Each row is a point. The points of each table are mixes of a few directions, plus a little noise. Count the directions of each table, and those that both share. Where both have some left over, give the other angles between the two spaces (their principal angles), to ten degrees, smallest first.
In the rows, zero is written as 128.

First:
[[122 107]
 [124 112]
 [110  62]
 [136 159]
 [143 186]
 [132 143]]
Second:
[[141 177]
 [121 103]
 [120  96]
 [112  68]
 [132 144]
 [143 187]
 [127 121]]
Directions: first 1, second 1, shared 1

First:
[[122 127 159 148]
 [119 106 151 116]
 [146 140  53  95]
 [113  74 135  61]
 [126 122 133 127]
 [139 168 130 183]
 [132 155 134 168]]
Second, 8 rows:
[[124 118 140 122]
 [101  76 196 106]
 [148 166  77 144]
 [108  89 180 110]
 [146 163  80 145]
 [125 123 134 128]
 [125 122 134 126]
 [147 165  80 143]]
Directions: first 2, second 1, shared 1

First, 9 rows:
[[ 89  48 144 164  83  97 179  97]
 [108 152  87 115 145 105 108 122]
 [149 179  82 102 158 149  92 121]
 [129 114 125 146 110 152 122 142]
 [145 147 107 129 129 168  99 148]
 [ 93 108  74 121 130  80 145  55]
 [163 136 157 127 131 170 130 144]
 [154 134 188 128 129 142 141 156]
 [119 140 179 121 136  95 137 165]]
Second, 9 rows:
[[118 135 132 126 128 171 102 105]
 [147 116 120 124 134  88 131 169]
 [119 163 156 128 136  91 171 140]
 [129 141 155 103 150 129  96 137]
 [151  79 152  81 162  81  89 125]
 [187 111 111 129 124 146 175  83]
 [ 83 144 101 179  86 125 185 128]
 [ 87 152  86 178  88 165 127 165]
 [132 111 140 102 144 156  77 103]]
Directions: first 4, second 5, shared 3; angles 80

First, 10 rows:
[[160 112 159 196  97  65 117  93  91 180 135]
 [132 107 125 134 130 128 120 146 124 118 118]
 [140 160 157 157 103  94 143  70 114 183 152]
 [ 97 163  92  73 161 165 124 146 159  82 131]
 [115 141 114 103 141 147 129 137 142 109 128]
 [134  99 168 107 102 185 186 133 135 156 115]
 [134  69  88 153 154 100  64 195 113  66 100]
 [105 163 121  76 139 175 156 123 157 117 135]
 [126 156 105 149 142  80  90 113 120 119 142]
 [138 111 153 133 110 142 153 123 124 152 124]]
Second (10 x 11):
[[112 151 130 126 144 155 135 113 125 134 147]
 [175  84 143  96  78 147 170 101 128 132 102]
 [132 134 166 123  98 139 171 114 138 173 128]
 [117 124 109 128 158 156 113 129 115 101 137]
 [131 103 163 185 123 118 127 134 100 169 133]
 [136 181  82 122 143  81  88  71 122  99 152]
 [120 158  72  37 120  94 115 179 203  61  89]
 [142 138 123 165 116  51  93 120 120 139 129]
 [106 105 151 139 149 192 148 152 116 137 134]
 [110 103 141 159 149 146 120 168 115 133 127]]
Directions: first 3, second 5, shared 3
